Each row is a point. Each copy is the shape, with its points in the same order, turned, moved and blurred by noise. Say if it was mirrored as well.
In the rows, 128 means zero.

Shape (7 x 2):
[[ 92  77]
 [111 130]
 [149 198]
 [118 107]
 [148 111]
 [ 92 109]
 [106  97]]
Copy 1, 7 rows:
[[157  87]
 [135 142]
 [ 97 200]
 [131 116]
 [101 116]
 [151 112]
 [143 109]]
Copy 1 is: mirrored
Copy 2:
[[ 79 103]
 [132 105]
 [216 121]
 [118 123]
 [126 148]
 [112  93]
 [110 114]]
Copy 2 is: mirrored
Copy 3, 7 rows:
[[ 69 164]
 [122 151]
 [198 128]
 [102 142]
 [111 112]
 [100 168]
 [ 87 150]]
Copy 3 is: only turned

Shape:
[[ 84  88 119 154]
 [132 137 166  77]
 [150 160 148 149]
 [150 223 121 126]
 [159 149 122 127]
 [140 164 131  94]
 [101 101 183 129]
 [135 142  80 116]]
Copy 1, 8 rows:
[[ 97 165  86 149]
 [135  81 123  97]
 [118 110 165 155]
 [ 99  99 220 108]
 [138 126 164 126]
 [127 101 157  93]
 [109  94  81 155]
 [124 164 158  96]]
Copy 1 is: only turned
Copy 2, 8 rows:
[[114  94 163  79]
 [111 169 164 162]
 [114 159  96 116]
 [ 96 141  55 169]
 [138 138 107 135]
 [113 142 124 171]
 [101 160 172  90]
 [146  92 119 147]]
Copy 2 is: mirrored

Shape:
[[119 133  70  95 120 148]
 [144 177  83  75 152 147]
 [119 146 129 154 161 159]
 [111  67 187 184 135 100]
 [125 159 128 110  97 141]
 [149 145 109  70 132 194]
 [134 141 119 119 138  94]
 [ 82 126 145 122 133 150]
 [129 112 142 199 129 115]]
Copy 1, 9 rows:
[[127 144 173  72 138 135]
 [151 158 207 112 137 153]
 [113 142 129 143 121 182]
 [115 141  27 168 142 129]
 [126 114 161 133 125 115]
 [138 115 186 105 179 160]
 [151 174 131 135 116 115]
 [ 80 133 126 142 152 134]
 [126 124  64 143  90 147]]
Copy 1 is: only turned
Copy 2 (9 x 6):
[[119 138  82  95 191 122]
 [118 171  82  58 143 122]
 [137 149 144 114 149 176]
 [ 93 102 212 189 156 147]
 [122 107 109  98 132 133]
 [ 97 134  98  39 167 159]
 [104 149 128 132 131 107]
 [142 110 159 101 163 132]
 [121 124 155 183 143 175]]
Copy 2 is: mirrored
Copy 3 (9 x 6):
[[120 146 107 139  73 152]
 [167 171  86 118  89 160]
 [145 138 155 132 145 153]
 [ 67  90 155 114 203  99]
 [114 171 134  99 101 135]
 [121 186  97 123 103 203]
 [135 132 110 104 123 106]
 [101 164 143 151 139 126]
 [111  88 174 103 152 117]]
Copy 3 is: only turned

Shape, 15 rows:
[[ 97 110 155 173 127 145 120 151 161]
 [130 178  48  99 102 106  96 131  81]
 [139  84 153 136 112  86 172 142 154]
 [ 90 144 106 116 130 154  84 100  80]
 [107 158 162 107 153 144  95 121  84]
 [ 67 111 159 133 135  93 179 144 144]
 [120 116 148 180 125 111 174 131 128]
 [124 204  83  88  89 138 117 106  91]
 [100 146 120 127 189 145  86  99 133]
 [ 82 158 132 132 139 117  96  98  88]
 [127 114  86  94 137 155  82  98  89]
 [ 78 105 161 122 151 133  52  90 113]
 [ 86 113 139 120 141 155 101  72 113]
 [103 145 130 129 143 112  97  85  90]
 [ 87 104 123 119 168 134 104 118  75]]
Copy 1:
[[135  88 144 139 155 143 127 133 173]
 [111 182  64 152  65 160 124 151  91]
 [117  93 162 132 145 103 186 111 109]
 [126 137  94 110  85 183  76 121 124]
 [154 138 136  93 109 149  72 147 112]
 [109  79 135 128 173 100 120 123  93]
 [136 106 165 166 152 131 138 103 110]
 [ 95 214  92 137  98 168 104 134  91]
 [188 130  79 104 129 152  88 114 134]
 [139 134 103 127 103 133  62 117 113]
 [140 139  87  92  70 186 118 104 119]
 [147  92 104  85  85 130  67 106 160]
 [134 119 119  97 112 164  79  86 137]
 [146 138 109 125  89 136  77 106 108]
 [151  90 104 106  95 174  90 120  91]]
Copy 1 is: only turned
Copy 2 (15 x 9):
[[154 133 135 107 110 118 140 161  86]
 [ 48 188 100 187 107  97 129 107 167]
 [103 120 181 101 166 140 167 149 115]
 [111 127  78 172  74 126 137 102 134]
 [122 118 121 133  78 132 111  71 136]
 [110 129 187 123 107 179 140 153  95]
 [136 147 175 110 123 147 171 155 138]
 [ 65 140 126 190  82  83 111 110 190]
 [156 137 115 181 102 132 126  91 101]
 [113 139 121 160  61 138 157  92 124]
 [100 115  64 184 127 124 141  99 146]
 [131  91  91 149  79 128 157  78  69]
 [134  82 107 169  89 136 157 113 118]
 [118 134 126 166  82 132 165  81 128]
 [117 131  91 151  97 179 140  95 121]]
Copy 2 is: only turned
Copy 3, 15 rows:
[[ 85  98 126 125 118 108  86 102 126]
 [166 156 188 126 216 120 133 155  68]
 [128  92 129 137  96 134 121 174 157]
 [122 189 163 101 159 108 132  99  77]
 [137 202 124 129 142 120 101 102 100]
 [103 128 127 147  84  78 101 170 132]
 [142  89 138 138  82 108 107 131 118]
 [163 180 200 156 201 107 145 119  95]
 [124 162  99 101 164  79 134  95  93]
 [144 183 154  98 139  85 104 113  94]
 [120 177 149  89 170 140 169 113  81]
 [ 99 192 125  56 137 105 107  94 126]
 [107 179 143  91 119  96 152  91 114]
 [155 176 148  91 139  95 125 114 105]
 [117 183 122  86 119 115 128 128  71]]
Copy 3 is: mirrored

Shape, 17 rows:
[[123 107 128 141  94 138 171 173 172 141 127 109]
 [168 154 142 109 150  93 171 127 127 124 164 131]
 [132 110 114  85 131 154 134 142  77 158  95 171]
 [111 170 145 160 120  75 129 116  45 168 146 156]
 [ 54 139 114 176  98  91 122 136 152 105 104 148]
 [119 130  77 119 174 170 188  96 172 166  99  90]
 [153 134 150 110 122 126 120 118 103 155 137 166]
 [154 158  61 170 148 106 147  91 155  96 117 125]
 [148  75  80 159 138 113 160 152 104 199 121 130]
 [147 157 105 158 156 156 143 101  87 149  98 111]
 [159 104 145 157 150 115  55 147  68  93 114 129]
 [150 146 117 139 188 134  96 133  82 132 133 125]
 [180 113 107 140 189 154 161 147 124 121  84 140]
 [154  89 147 128 163 119 168  96 119 127 129  93]
 [170 177 101 163 160 168 134  81 156 154 141 137]
 [154 143 138 141 143  90 100 151 110 147  83 106]
 [109 151  99 102  88 100 194 119  95 158 151 135]]
Copy 1:
[[122 138  88 127 169 153 130 124 134 143 157 120]
 [ 96 119  86 134 123  94 188 104 125  87  99 142]
 [138 105 147 112 102 151 111 122  98  96  72  94]
 [ 66 152 116 127  78 115 134 193 101  75  66 167]
 [130 147  90 118 101 146  76 153 140 139 150 206]
 [170 193 135 157 145 141 160  56 126 146 105 136]
 [ 91 105 134 131  83 122 145 135 109  99 104 116]
 [164 172  75 132  77 127 175  94  99 100 147 190]
 [122 169 144  84 158 172 160 131  73 100 111 133]
 [154 196 125 135  79 132 157 127 117  95  93 119]
 [136 128 144  77  72  92 130 170 131  36 160 121]
 [121 173 134 104  78  90 140 113 115  55 111 122]
 [168 151 117  76 103 146 179  81 145  85 116 107]
 [147 138 145 142 149 120 191 116 150  73 113 141]
 [112 194 114 158  55 128 184  78 110 120 140 123]
 [143 148 124  78 100  78 149 162 120 117 121 128]
 [108 128  82 171 146 139 134 138  81 109  64 155]]
Copy 1 is: only turned
Copy 2, 17 rows:
[[ 97 152  85 159 146 103 153 149 155 148 156 137]
 [ 84 190 141 146 110 145 152 139 136  93  91 104]
 [115 128 100  66  88  80 141 114 120 118  98 120]
 [121 207 121 102  54 158 160 118  73  91 131 165]
 [157 196 112 121 138 132  95 167 108 150 180 168]
 [ 88 126 113  93 212 117 182 162 103 107 145  75]
 [128 158 117 106  87 136 153 114 125 133  80 123]
 [142 169 188 138 163 119 153 191  96 104 131 121]
 [ 79 154 143 106 109  69 197 113  97 150 166 119]
 [130 132 128 117 149 119 175 126  68  78 120 124]
 [142 114 174 154  77 120  93  75  86 132 113 146]
 [104 128 173 108 114 137 130  99  88  90 102 140]
 [ 99 140 154 125 169  58 147 110 109  99  97 109]
 [113 158 136 157 131 128 157  99 109 105 132  62]
 [129 142 161 111 182 153 199 147 115  97  91 138]
 [ 90 149 131 146 112 121 123 121  56 142 106 144]
 [ 97 185  87 104  72 128 172 179 125  92 151 115]]
Copy 2 is: only turned

Shape (15 x 12):
[[130  71 190  98 114 127 109 157 104 182 151 103]
 [ 76 123 124 112 134  97 160 127 111  93 123 119]
 [129 137 146  89 146  58 150 169 164 140 193  97]
 [117 162 108 112 132 126 156 172 126 120 104 114]
 [139 106  80 152 135  81 105 165 144  91 126 120]
 [154 140 107 197 154  88 167  89  80  64 141  82]
 [134 161 115 168 117 111 116 188 118 168 147 132]
 [103 176 113 147 148 116  97 112 133 148 120 151]
 [131 121 161 163 176 142 137 159 115  83 155  88]
 [157 166 104 138 141  90 131 127 145 116  89 153]
 [138 124  90 126 159  89  92 129 121 143 125  70]
 [ 95 158 118  94  98 123 153 155 145  25 121 154]
 [127  83 115  94 138  95 181 134 134 178 172 128]
 [110  99 124 160 106 123 150 113 142 111  85  90]
 [101 115 137 148 166  42 106 122 115  73  94 167]]
Copy 1 (15 x 12):
[[134 133 120  63 187 150  75 134 133 148 154 121]
 [ 58 150 135 140 147 101 155 145 134 151 119 116]
 [101 146 132  77 209  60 148  77 131 126 113 142]
 [ 79 159 121  99 110 103 150 134 112 107  92 136]
 [114 119 100 136 148  96 194 131  91 105 152 153]
 [ 55 161 129 219 137 115 139  74  71 107 156 125]
 [137 174 127 107 138 118 132 124 124  75 130 189]
 [129 130 134 161 114 121 141 121 156 126  89 179]
 [ 65 115 148 132 165 146 129  98 110  69 137 109]
 [124 123 124 151  91  67 147 120 102 117 106 155]
 [113 124  96 131 158 139 157  93  81 148 112 169]
 [ 58 134  96 142 122  54 172 170 156  87  99  80]
 [102 162 134  69 148  93 141  83 147 176 169 138]
 [122 156 140 149 121 138 162 137  92 142 131  82]
 [ 88  87 156 187 155  71 155 170 109 143 138 159]]
Copy 1 is: only turned
Copy 2, 15 rows:
[[106  60 112  72  89 152 103 141 159  88 144  99]
 [136 102 132 144 123 147 112 121 144 142  80 184]
 [101 132  75  92  98  97 111 147 201 138  76 135]
 [148 150  94 127 143 170 105 124 131 145  90 135]
 [160 105  70 152  98 121 106 138 134 201 129 140]
 [171 109 181 144  93 119 164 119 129 230  67 121]
 [138 143  98  71 143 139 102 166 123 180 141 114]
 [118 127 119 127 181 125 142 128 134 169 154 148]
 [201 106 132 109 105  99 137 116 136 131  93 112]
 [110 145 103 169 153 129 111 118 118 189 116 112]
 [142  86  77 124 126 154 157 123 179 190 126 114]
 [145 169 107 164  98 129  86  77 105 136  91 205]
 [ 83 100 102 125  95 144 131 201 163 120  90 130]
 [163 106 155 175 111 169  98 131 161 155 132 129]
 [122  55 117 167 148  84  89 101 116 193 104 165]]
Copy 2 is: mirrored
Copy 3 (15 x 12):
[[ 85 115  73  85 121  89 125 132 149 165 168  55]
 [124 117  91  90 163 109 117  83 102 142 112 163]
 [ 68 149  89  81 128  66 182  94 158 127 151 167]
 [110 127 120 143 133 108 144 109 128 132  81 147]
 [176 103  67 128 126 113 175 125 148 121 121 167]
 [187 144 153  80 184 175 193 109 112 138 153 166]
 [139 155 116 156 116 103 137 121 193 157 133 129]
 [171 138 139 139 103  93 107  95 134  96 147 138]
 [106 107 119 111 172 165 174  98 148 111 150 119]
 [161 130 131 126 108  95 140 147 114 102 114 171]
 [172 105 115 112 115  76 189  99 132 141 144 116]
 [103 149  60 148 152 150 124 100  81 103  87 192]
 [103 137  94  33 103  88 136  98 169 148 110 134]
 [139  74 115 100 111 157 135 116 104 167 136 150]
 [186  94  86 109 180  90 109 135 117  91 152 181]]
Copy 3 is: only turned
Copy 4 (15 x 12):
[[ 91 127  83 123 162 149 172 204  92 160 145 108]
 [ 82  98 154 115 110 105 140 128 122 129  92 148]
 [124 121 148  83 103 101 152 182  65 195 144 182]
 [136 131 167 101 148 115 107 133 137 145 108 150]
 [179  84 113  94 110 101 165 127 141 133 108 164]
 [124 149 137 164  46 126 178 106 179 143  84 197]
 [163 120 135 129 159 132 133 171 140 129 169 187]
 [137  92 139 154 121 142 103 103 114 124 169 157]
 [152 128 151 163 108 151 174 165 111 153  67 158]
 [165 131 140 126 120  93 127  77 130 143 151 151]
 [144 100  80 108 101 146 115 131 134 178 121 166]
 [139  94 222 106 102  65 139 131 134 115  97 100]
 [ 86 151 113  57 119 137 161 154  75 128 142 165]
 [108 105 144 112 133 153 182  95 168 151 107 129]
 [126  71 110 164 109  55 164  81 104 127 108 160]]
Copy 4 is: mirrored

Shape (18 x 12):
[[173 130  82 120  80 151  84 164  88  68 156 185]
 [149 143 157 135  79  91 143  88 102 152 169 111]
 [103 108 123 130  90  77  94 112 128 145 113 163]
 [170 132  77 147 123  98 157 161 121 117  89 134]
 [167 130  75 138  94 130 107 145  76 113 118 133]
 [162 115  90  95  72 155  77 115 173 147  80  91]
 [110 131 126 145 154 169 130 111 157 153 107 150]
 [106 141 169 101 172  95  86  80 163 166  95 147]
 [109 159 101 135 157  86 115 128 154 156  97 107]
 [101 201 168 116 160 134 144 143 138  89  93 139]
 [157 131  92  94 137 155 156 148 164 113 105 127]
 [153 185 123  83  76 124  87 161 139 143 156 151]
 [ 90 139 122  70 141 127 159 125 163  78 141 104]
 [151 185 139 113 157 160  91 111  97 131 131 103]
 [126 144  65 120  90  79 132 129 162 124 148  97]
 [111 105 157 143 129 147  93 134  80 154 136 134]
 [146 113 138 151  84 153 131 136 136  64 177 164]
 [116 102 130 115 147 118  91 161 151  90 156 107]]
Copy 1, 18 rows:
[[ 84 101 111 104 165 134 153  45 196 150 165 168]
 [ 98 169 140 139  97 132 172  81  96  76 157 102]
 [144 123  99 177 146 168 159  99 133  70 144 141]
 [128 122  51  75 144 172 155 105 113 139 146 116]
 [106 151  80 103 150 154 154  61 151 145 130 143]
 [ 63 140  94 158 203 175 196 118 117 128  76 122]
 [143 149 131 151 165 145 153 172 127 148 145 111]
 [147 124 123 208 177 127 113 152  78  89 131  99]
 [120 143  77 148 139 172 107 158  93 107 127 111]
 [129  84 136 122 111 108 103 166  88 149 123 136]
 [ 96  97 101 112 160 155 158 136 128 166 125  79]
 [ 46 105 106 179 131 146 147  80 111 146 154 143]
 [ 88  77 142 125 111 148 122 156 151 117 108  69]
 [ 90 165 137 141 149 105  96 111 100 156 114 119]
 [ 59 129  71 128 119 184 154 130 137  86 142 100]
 [157 171 160 155 148 168 131  86 125 136 134 137]
 [ 98 106 174  90 147 143 174 101 165 116 181 145]
 [100 105 154 121 168 197 100 114 139 109 130 111]]
Copy 1 is: mirrored
Copy 2:
[[150  78 178 166  91 205 117 129  73 162 171 138]
 [206 131  94 130 116 169  88 117 165 142 107 143]
 [138 120 118 155  99 155  74 180 126 114  85 161]
 [128  80 140 134 130 131 159 161 150 119 153 169]
 [160  87 140 129 117 183 146 167 109 141 164 136]
 [109  35  72  96  90 178 106 144 112  93 112 108]
 [107 141 112 149 118 133 141 115 118  88  94 101]
 [ 95 142 128 128 123 137  65 143 174  99  47  89]
 [ 92 122 127 110 137 158 142 164 168 101  76 152]
 [121 106 181 115 166 117 137  90 126 147  50 130]
 [ 87  67 114 138 143 137 146 102 130 125 141 127]
 [123 103 142  92 105 205  74  91 107 134 129 167]
 [ 91  76  93 159 173 151 127  93 136 178  70 141]
 [138 127 149  84 136 186 132 110 140 142 104  68]
 [122  80  87 145 133 206 136 141 163 128 103 194]
 [150 162 113 124  93 144 116 154 101 156 104  95]
 [168  89 133 194  76 159 128  85 106 168 119 141]
 [ 85 102 121 149  84 168 134 136 139 189  90 124]]
Copy 2 is: mirrored
Copy 3:
[[144 161 183 138 134  70 181 213 145  91 201 106]
 [173 113 127 159 143 173 137 168 154  74  96 102]
 [143  86 140 161 116 118 145 161 201 127 132 149]
 [170 120 143 113 185 100 190 138 138 157 140 136]
 [173 128 139 111 151  99 166 184 145 119 179 112]
 [115  57 119  62  99  83 173 139 144  75 145 113]
 [129 100 137 122 164  92  85 103 136  87 146 164]
 [ 66  69 120 143 163 136  87 122 197 113 115 147]
 [123 117  88 107 165 108 133 114 180 136 107 149]
 [ 72 137 109 182 184 102 112 114 103 131 131 116]
 [107 120 156  83 164  93 166 127 102 104 134 157]
 [111 130 134 135 144  64 150 207 154  80 100  97]
 [ 67 165 124 135 119 141 151 125  97 111 117 162]
 [102 132 105 110 181 125  94 162 132  82 160  86]
 [146 145 102 106 122 112 196 146 163 109  96 154]
 [156 118 148 132 127 126  61 166 154 118 152 110]
 [154 163 193 173 116 112 159 138 128  64 167 121]
 [ 99 175 164 110 106 119 127 127 167 120 135 122]]
Copy 3 is: mirrored
Copy 4 (18 x 12):
[[ 91 174 111 135 100 142 202  89  96  63 194 131]
 [130 117 116 118  63 143 108 129  63 157 125 100]
 [ 88 134 114 124 122 104 151 156 109 106  97  80]
 [ 80 126 126  71 136 120 121 102 140 101 148 160]
 [ 84 118  98 110  92 138 172  91 130  96 165 141]
 [104  95 132 212 113 113 135 120 142  83 112 164]
 [177 163 120 123 127 109 151 119 149 132  82 135]
 [160 140 126 138 111  43 124 197 137 145 103  96]
 [104 120 150 106 128  78 138 144 164 157 110 127]
 [177 161 169  88 108 126 160 196 153 141 150 151]
 [140 129 150 118 147 103 149 104 118 111 134 196]
 [ 90 165 129 174  85 123 173 138  92 154 163 147]
 [173 110 205 115 141 107 183 146  87 125 132 144]
 [162 126 122 133  48 109 164 128 153 147 165 142]
 [ 71  98 185 135 122 108 144 106  97 142 121 125]
 [155 124  73 135 121 152 170 126 140 139 130  79]
 [144 182 151 125 121 174 155  95  75  79 164 100]
 [157 121 163 151 162 108 167 115 123 129 177  91]]
Copy 4 is: mirrored

Shape, 17 rows:
[[157 133  88 135 143 135 109 106 118 123 140 159]
 [ 88 108 180 155 145 141 130 121 111  93 110 115]
 [ 69  59 149 122 178 132 174 157 136 114 120  98]
 [111 133  97 127 143 167  85 143 122 138 151 173]
 [102 111 144 168 142 157 172 175 105  76  98  97]
 [134  75 129 160 121  72 137 177 156 180  90  78]
 [115 166 102 118 137 174 120 129 113 159 141 148]
 [140 157 112 108 124 139 120 128 184 133 181 163]
 [117 195  74 117 149 152 127  98 163 143 128 180]
 [ 70 115 142  96 141 114 133 141 110  69 106 129]
 [123  76 103 111 105 110 120 123 166 176 113  29]
 [151 114  83 104 102 157 145 121 124 138 130 153]
 [157 102 120 108 116 103 136 156 135 172 147  26]
 [105  93 212 107 124 160 164 158 119 131  86 104]
 [ 81  89 152 163  94 137 167 135 114 130 132 103]
 [113  83 167 164 165 160 158 123 115  95 100 116]
 [141 165  87 115 145 123 137  98 101 163 166 168]]
Copy 1, 17 rows:
[[147 104 150 129 108 126 102 123 145 176 126 137]
 [108 172  96 117 112 146 134 113 165  96 153 127]
 [ 85 175  54 105 126 151 150 186 161 118 117 113]
 [156 103 144  95  86 134  97 131 147 133  85 137]
 [ 69 183  73 121  70 138 149 124 134 130 130 157]
 [ 44 102 126 112 136 155 145 210  96 116 165 154]
 [164  86 119 143  84 134 118 128 141 125  85 148]
 [167  84 143 105 139  80 147 139 149 149  98 159]
 [212 103 161 154  88 110 146 153 141 154 100 154]
 [112 188 116 122 116 127 152 126 133 112 103  85]
 [ 52 106 138 165 188 165 133 199 132 115 107 165]
 [109  81 147 150  98 114 134 139 164 166  96 128]
 [ 51  81  95 155 187 148 131 163  94 128 109 167]
 [ 68 124  72 119 108 158 190 116 166  78 133 114]
 [ 66 140  93 139 103 105 118 152 164  86 139 145]
 [ 93 167  79 114  96 159 141 128 183 137 161 136]
 [177  71 123 158 105 101  98 141 128 160 123 118]]
Copy 1 is: only turned
Copy 2, 17 rows:
[[ 94 146 151 138 155 111 148  98 147 125 130 110]
 [114  94 107 124  87 147 167 163 110 141 156 118]
 [162  74 148 130  59 192 148 145 157 147 144 139]
 [ 72 128 146 118 119 100 152  87 153 123 117 163]
 [140 122 115 157  62 146 184 150 133 197 154 129]
 [149 135 127 123  76 151  53 128 184 167 199 106]
 [109 155 156 123 116  83 151 110 132 112 123 172]
 [ 76 139 167 143 163 115 101 142 155 132  98 176]
 [ 98 177 180  98 183 106 156 124 141 125 127 182]
 [144  94 106  93 109 157 161 139 123 167  97 127]
 [144 177 126 114  64 168  64 153 193 101 140 100]
 [113 152 184 130 115  90 135 121 166 141 102 108]
 [166 169 112 170  72 142  52 136 170 109 134 116]
 [160  75 118 123  53 103 138 200 147 149 146 128]
 [117 122 156 127  44 145 120 156 106 160 144 112]
 [125  91 135 149  82 150 186 164 141 147 170 107]
 [121 153 186 134 163  94 124  86 112 108 122 140]]
Copy 2 is: mirrored
Copy 3:
[[141 120 156 103 136 142 143 162  93 173 122 132]
 [138 138 103 100 117 178 107 155 133  86 131  88]
 [157 127  77  84 143 171  55  96 143  82 164 134]
 [139 125 125  94 106 122 135 131  70 160 101 114]
 [160 154  98  99 168 147 128 112 148  86 164  76]
 [ 91 119 130 169 124 172  94  66 154 135 199 141]
 [160 154 151 117  96 103 123 131 112 157  93 128]
 [126  95 127 105 104 119 161 135 140 171  74 165]
 [118 178 148 103 114 113 132 152 118 191  62 153]
 [149 164  63  68 111 155 119 158 130 125 172 120]
 [131 108  94 212 140 158  82 110 113 131 167 194]
 [132 119 138 120 144  81 133 146 107 152 132 147]
 [183  94 116 207 131 151 111  98 141 129 177 173]
 [146 116  81 131 103 120  64 140 173  78 162  81]
 [132 129 118 129 131 141 121 126 125  46 158 127]
 [140 128 118  91 162 172  85 145 139  86 146  80]
 [154 138 194  98 104 122 138 159 108 173 109 169]]
Copy 3 is: only turned
Copy 4 (17 x 12):
[[134 135 122 129 158 148 173 102 126  90 140 123]
 [117  95 170  79  93 105 150  88 153 134 101  97]
 [109 124 161  52  55 128 122 118 121 160 156  81]
 [145 137 121 139 132 115 127  76  98  77 139 112]
 [103  79 163  74  90  87 184 107  96 154 127  72]
 [ 72 187 122  77 121 115 145 159 103 193  89 115]
 [152 116 114 153 147 103 123 104 118 106 147  92]
 [186 173 139 161 123 109 161 120 122 103 156 140]
 [143 133 123 164 163  84 142 127 148  71 189 130]
 [119  85 126  79  51 110 153 122 140  97 124 112]
 [111 169 154 108 119 159 115 209 108 156  83  88]
 [146 105 122 138 146 151 147 134  89 122 148 140]
 [136 171 120 119 113 157 155 192 105 186  83  63]
 [115  82 158 115  59 109 122 105 131 203 101 110]
 [149 101 160  56 119 101 133 127 107 167 101 109]
 [100  90 185  76 104 126 158  82 134 157 132  90]
 [169 132  82 133 173 134 148 111 149 105 165 117]]
Copy 4 is: only turned
